Each wall is flat, endless, passes through zero and stands at right angles to its row. A trip goes straight from one point to another. List the walls that it crosses, first one first.

Walls:
(1): [-2.4 -2.2 -2.6]
(2): [ 2.7  5.4 -0.8]
(3): [ 5.8  1.8 -1.7]
(4): [ 2.2 -3.0 -4.1]
(5): [ 3.0 -1.0  6.0]
Trips:
[-11.1   4.9   7.3] to [ 1.6 -3.7 -4.4] -> 1, 5, 4, 3
[-7.3 -5.8 -3.8] to [-4.2 10.5  3.3] -> 4, 2, 1
[-0.9 -2.9 -7.5] to [-3.2  2.2 -2.4] -> 3, 2, 4
[ 2.6 -8.7  2.0] to [-4.2  0.7 -4.3] -> 5
[-3.7 -0.4 -1.3] to [-6.9  0.2  9.1] -> 5, 1
[-0.4 -3.0  9.8] to [-5.5  1.3 -1.6] -> 1, 5
[ 4.9 -8.2 -0.3] to [ 4.3  0.4 -1.8] -> 1, 2

Walls:
(1): [-3.1  3.8 -7.7  0.2  5.7  4.1 -4.1 -1.1 -1.3  4.4 -4.1  1.2]
(2): [-1.5 -2.8 -0.4  1.2 -0.3 -4.2  3.0  2.0  6.9 -0.9 -5.8  0.5]
(3): [  0.3  -0.5  -2.4   0.3   9.7   3.7  -7.1   4.2 -11.0   4.0   8.2  -2.6]
(4): [ 2.7 -5.3 -7.4  1.0  2.2 -2.2 -4.2  6.4 -3.9  5.9 -4.9 -0.6]
(5): [-3.4 -0.5 -4.7  0.8  3.9 -1.2  8.1 -4.8  0.9  2.9 -5.3 -2.9]
(6): [-4.6  4.7 -1.8 -5.1  3.0  2.4  5.9 -5.7 -0.6  4.8 -0.5  4.3]
(7): [ 4.3 -5.4  7.2 -2.4 -2.5  4.8  2.1 -2.4  1.8 -6.1 -1.2  1.5]
(8): [ 6.9 -1.9 -1.6  5.4  2.9  5.2 -3.9 -2.4  3.4 -3.7  9.0  2.3]
Trips:
[-6.3  2.3 -3.6 -6.9  2.8  3.7  0.9 -2.4 -1.6 -1.0  2.8  1.8] to [-0.3  4.0  1.4 -8.5  3.3 -0.3 -3.7 -4.6 -3.4 -5.4  3.1  2.0] -> 5, 7, 8
[ 8.0  0.5 -3.0  7.2  0.7  0.8 -0.2 -2.9 -2.0 -1.5  4.2  2.6] to [ 2.5 -0.7  3.3 -7.5 -6.4 -5.6  0.8  5.4 -1.7  2.5 -2.7  4.7] -> 3, 8, 2
[ 0.7  0.9  0.3  0.8  4.1 -1.7 -6.5  6.1 -4.1 -5.8  1.3 -2.7] to [ 1.7 -4.7 -3.3  2.4 -1.5 -0.8 -0.7  4.7 -3.1  2.9  8.1 -5.0] -> 1
[-7.0 -8.2  1.6 -0.8 -5.2  6.6 -0.5 -3.5  5.3  2.5 -4.2  0.6] to [  4.7 -11.7  -3.3   2.5   2.0  -3.2  -0.5  -2.0  -2.0   0.3   2.1   5.5] -> 1, 4, 8, 6, 3, 5

Walls:
(1): [  2.1  -3.4   0.6   5.8   9.4   0.2   7.6  -6.1  -0.2  10.4   1.4   4.0
  -2.9  -4.2   9.1  -6.0  -0.1   3.6  -3.5   2.7 -10.3   0.5   3.2   1.7
   6.4   2.3  -0.5   8.2  -3.8  -3.2   3.6  -2.7  -4.4  -2.9   1.6   2.7
   5.6  -7.3  -6.5  -9.4  -0.5   3.2   2.5   0.3  -1.6   1.4  -5.0  -4.6]
(2): [-4.1  0.1 -2.7 -5.1  0.5  0.4 -4.1 -1.9 -1.9 -3.7  2.4  3.3  1.6 -0.1
 -2.5 -6.6  2.2 -4.6  0.7 -1.6  3.1  3.6  3.3 -3.6  5.4  1.4  3.1  6.2
 -1.8 -2.7 -4.4  1.9  4.3 -7.4  3.4 -2.5 -3.4  5.1  2.7  2.5 -5.1  1.2
 -0.5  1.5  7.4 -4.7 -5.8  2.6]
(3): [ 2.1 -4.2  1.9  0.1  4.2  0.2 -8.2 -7.2 -8.1 -4.9  2.0  4.2  8.3  1.3
  0.1  5.5 -0.8 -0.4 -3.6  4.1 -1.0  1.4 10.6 -0.6 -4.3  3.0 -1.2 -2.6
  0.8  3.5 -4.8 -9.4 -2.9  1.4 -3.0 -3.2 -2.4 -0.8 -2.1  0.0  1.0  0.6
  5.0 -6.0 -3.5  0.5 -1.5  3.9]
(4): [-0.3  0.9  2.1 -2.0  3.2  1.7  2.3  0.1  0.6  0.6  4.5  0.7 -3.8  6.0
 -0.7  4.8 -1.1 -5.2 -0.7 -1.8  3.3  0.2 -0.3  2.3 -4.5 -4.7 -1.0  2.4
  1.7 -2.0 -9.1 -7.4  1.9  3.9 -7.3  2.9 -0.8  0.7  1.6  1.2  4.0 -2.2
  7.7  0.1 -0.5  4.6 -3.3  3.0]
(5): [-4.3 -9.3  0.3 -1.0  2.0 -2.0 -8.9  2.2  1.7 -3.6 -4.8  3.6  1.0 -0.2
  1.2 -0.9 -2.8 -0.4  5.7  0.0 -0.4  4.0  5.5 -2.5 -9.3 -0.7  5.1 -5.1
  8.2 -2.5 -7.0 -2.1  2.2  0.0  7.1  0.3  3.0  4.2  0.5  8.1  0.0  4.4
 -1.3 -0.2  4.1 -2.3 -0.1 -3.5]
(6): [ -2.9  -2.9  -1.4 -10.6   7.5   1.0  -0.2   3.2  -0.5   1.0  -2.7   1.4
   2.2   4.2  -1.9   4.4  -3.0   3.7   5.0   0.8  -3.4  -5.0  -2.1   2.8
   2.0 -12.8  -7.8   2.2   8.8  -1.8  -1.5   4.4  -4.9   4.2   0.0   1.1
   1.1  -4.3   0.7   0.8  -0.6   5.5  -0.8  -1.8  -2.3  -6.8  -3.5  -2.1]
Trips:
[-3.2 10.1  1.5 -7.9 -2.4  3.5  1.7  8.2  2.5  5.1 -2.3 -7.3 -4.5 -5.6
  2.8 -7.0  4.0  9.4 -1.9  2.1  8.3 -1.3  0.4  6.0 -4.8 -3.3  0.9  3.4
  3.1  2.6  0.4  0.3 10.0  1.2 -4.7 -3.6 -1.0 -2.3 -3.3 -4.7  2.1  3.5
  2.3 -1.8  1.1 -4.0  2.1  4.5] to [ -1.4  -5.0   0.3  -3.9   1.5  -1.2   6.2   5.5  -6.1  -2.3  -3.0  -5.0
   0.3  -0.2 -10.3  12.1   1.5   2.1  -2.6   0.7  -1.9   9.0  -6.7  -8.1
   1.8  -2.2  -1.7   2.1  -3.5   2.0  -1.5   0.7  -0.1  -3.5   9.8  -0.3
   1.4  -2.9   1.9  -6.3  -6.4  -3.8  -5.8   3.1   4.3  -5.4   1.1  -1.6] -> 4, 2
[ 4.4 -1.3 -1.5  1.4  4.9  2.3 -1.9  4.6 -1.6  2.0 -1.0  1.9 -1.1 -1.1
 -3.9  3.1  7.6  0.9  6.9 -2.9  7.8  1.5  4.2 -4.6 -2.6  2.4  1.1 -2.3
  6.1  4.2 -2.1  0.3  9.0  4.5 -0.6 -0.5 -4.3  0.1 -1.7  0.2  9.7  0.7
 -0.5  5.9  3.5 -4.5 -1.3  6.4] to [  4.8   1.9   1.4  -0.8   4.0   4.7   4.7  -2.5  -2.8   2.0   4.2   5.1
  -4.2   2.6 -10.6   5.6   2.1   2.3   0.9  -8.9  -0.1  -2.8  -1.3   6.4
   9.6  -3.0  10.6   0.0   1.5  -1.6   2.2  -0.3   5.8  -6.8  -3.7  -0.6
  -1.2  -5.8  -2.3   3.4   1.6   3.1   9.3   7.2  -5.2  -3.1  -1.6  -6.4] -> 6, 3, 5, 1
[-6.7  0.2 10.3  2.9 -6.4 -4.2 -1.5 -1.7  5.2  4.9 -3.8  1.7  3.3  3.6
 -2.7  1.6 -6.6 -2.4 -8.8  5.1  8.6  1.8 -1.7  0.8  0.5  1.3 -4.4 -0.8
  8.8  9.7 -1.2 -1.2  5.5  0.9  2.9 -5.8  2.6 -9.8 -5.6  8.7  0.9  1.1
  3.4 -1.0  5.5 -3.6 -0.2  0.0] to [  5.7   1.8  -1.1   2.7  -0.4   2.0   0.5  -8.5  -0.3   1.2 -16.5  -3.7
  -0.7  -4.0  -0.5  -0.4  -2.1  -2.9  -7.7   3.6   3.2   4.8  -3.7  -3.6
   1.2  -0.7  -4.6  -1.5  -1.9   9.6   0.9   1.2  -2.1  -2.0  -3.1   4.1
  -0.1  -1.0   0.3   3.4   4.9   3.4   2.3   0.4  -0.2   0.7   1.7   7.1] -> 6, 4, 5

Walls:
(1): [-7.9  0.5  0.5  3.6  4.4  5.9 -2.2  3.9  1.7 -0.9  2.9  4.2 -3.5 -1.2
  2.0  7.6 -5.5  4.7 -9.0 -4.5 -4.7  2.1 -3.2  2.2 -3.9  3.2 -4.6 -3.2
  1.7  5.9  3.0  4.2 -1.5 -7.7  8.7 -1.4 -0.7  1.0 -1.0  2.7  1.4  2.3
  0.0  0.5  3.2 -2.1 -4.9  1.1]
(2): [ 2.6 -0.5 -4.4 -7.5 -3.2  2.6 -2.1  3.2  9.4  0.2 -3.0 -2.0  7.8 -8.4
  0.5  3.2  0.5 -4.0  0.1 -9.1 12.0 -0.2 -3.1 -5.5 -6.0 -4.4 -3.2 -0.2
 -0.7  2.1  8.6 -1.6 -0.7  0.3  0.1 -1.1  4.1  5.1 -5.2  8.4  0.2 -1.6
 -1.7 -3.7 -5.8  3.0 -1.7 -2.7]
(3): [  3.7  -0.4  -2.0  -1.4   3.5  -4.6   3.2  -3.0  -0.6  -0.9  -2.4  -6.0
   4.3  -2.7   1.9   5.9 -13.0  -7.8  -1.6  -2.8   6.3   0.1   0.0   8.2
   5.3  -6.7  -0.8  -8.9  -2.1 -15.0  -1.2  10.1  -3.9  -4.8  -0.6  -4.1
   7.7  -1.3   5.0   0.6   1.2   0.6  -4.2   0.4   4.3  -6.5  -5.9  -1.0]
(4): [ 3.2 -1.8  3.9  3.9 -4.6 -6.9  6.2  2.4 -9.7  9.2  2.7 -6.9  2.7  5.4
 -1.0 -4.3 -1.6 -5.2  3.3  3.9  3.6  9.7  3.7  1.0 -7.1  5.2  6.9 -2.4
 -4.4 -5.2  3.3  3.2  4.9  4.4  0.8 -7.5 -1.8  1.6  0.8  2.4  7.2 -1.9
  2.3  0.5 -1.5 -1.4  2.0  1.7]
(5): [-2.0 -2.9 -4.1  4.3 -2.0 -1.3 -8.6 -0.7 -0.4 -1.1 -1.7 -2.2 10.4 -2.5
  4.6  7.4 -4.5  0.0 12.3  6.0 -0.5  1.6 -2.8 -3.4  5.9  1.0 -8.9  3.5
  0.9  8.5 -6.5 -3.4  4.0 -0.1  5.8 -7.2  1.8  1.4 -3.6 -5.3 -1.8 -4.1
 -2.2  0.3 -3.5 -3.5 -3.5  4.3]
(6): [ 11.8  -0.4   0.5   1.1  -0.1   5.3   0.6  -2.9  -5.3   4.8  -0.2   6.1
 -11.2  -1.0  -1.9   5.3   1.4  -4.8   2.6   2.3   4.2  -3.2  -2.6   1.8
   6.5  -0.6   7.7   0.9  11.7   3.0  -0.9   1.7   1.7  -3.3   0.2  -0.7
   1.9  -4.9  -0.4  -0.6   2.8  -4.3  10.7   1.5  -3.0  -3.5   3.3   5.4]
(7): [ 8.3  3.6  6.7  6.8 -2.5  1.4 13.5  3.0 -0.2  3.7  5.9  1.9  4.0  1.6
 -4.3 -0.2 -3.8  6.6 -2.2  1.1  2.0 -9.6  3.1 -1.7 -2.4 -4.7  4.9  0.4
 -1.5 -7.3  0.4  0.3  1.7  2.7 -8.6  3.0  6.1 -0.7  1.3 -0.2  1.5 -6.5
  4.5  7.2 -2.6  3.7  2.1 -3.0]
(8): [ -2.1  -0.7   3.9   0.6  -1.4   2.0   2.2   1.6  -5.9   0.1  -3.0   7.1
  -1.8   5.3   3.1  -1.4   7.3  -6.7   1.8  -0.3   0.1   5.0   1.4   4.8
   4.9  -1.4  -0.5  -1.3  -4.1   5.1  -0.8 -10.0  -1.3  -5.1   3.0  -3.8
  -4.2   1.1  -0.2  -4.0  -2.0   1.6   2.2  -1.5   1.3  -0.6  -5.7   3.7]
Trips:
[  4.4   8.5  -3.5   1.7   0.2  -2.8  -0.4  -1.5   2.9  -0.1  -6.4   0.1
   1.0   2.0  -4.1   9.4  -3.5  -6.3  -2.3  -2.7   0.0  -6.4   4.9  -5.4
  -0.1 -10.1   0.7  -4.9  -2.5  -1.0  -1.2   2.7   0.1  -3.1   0.9  -9.5
  -0.7  -4.0  -6.8  -5.6  -1.3  -0.9   1.5  10.0   1.4  -4.1   2.3  -2.0] to [ 0.8  7.2 -1.7  3.2 -1.0 -3.4 -4.3  7.2  2.8 -2.2 -3.3 -2.2 -4.7  1.8
 -3.0  0.5  6.4  1.2  5.5 -3.3  4.4 -6.6 -2.8 -1.1  3.3  6.9 -3.5  0.6
 -0.7  3.1  0.7 -0.2 -5.3  4.8  3.7  2.1  1.5  3.3  1.6 -7.6  0.2 -0.2
  4.7  0.0 -5.6 -5.6 -1.2  3.2] -> 8, 3, 7
[-3.9  2.3  2.0 -3.1  4.6 -2.5  0.7 -0.3  2.6  0.6 -4.1 -0.2 -1.3 -3.3
 -2.1  7.5  4.0  8.7  4.4  7.7  0.3 -7.5 -0.3 -2.8  1.8  2.3  0.8 -0.4
  3.8 -3.9  1.6  1.1  0.6 -1.9  1.0 -6.3 -4.7  2.7  0.5 -2.6  0.2  6.4
  4.2  3.8 -2.7 -5.5  1.4 -3.8] to [ 3.5 -0.8  1.2  3.6  7.0  4.9 -1.6 -2.0  0.9 -0.7 -5.2  6.1 -2.1  5.7
 -6.2  6.1  0.0  2.9  6.2  1.7 -9.5 -5.8 -3.8 -8.2 -7.9 -1.8  2.9 -0.6
 -6.6  3.8  0.6 -4.0 -5.7 -3.6 -0.7 -5.4  1.9  2.7  4.0 -1.5 -2.7  5.9
  6.9 -6.8  0.3  0.8  2.7 -1.8] -> 8
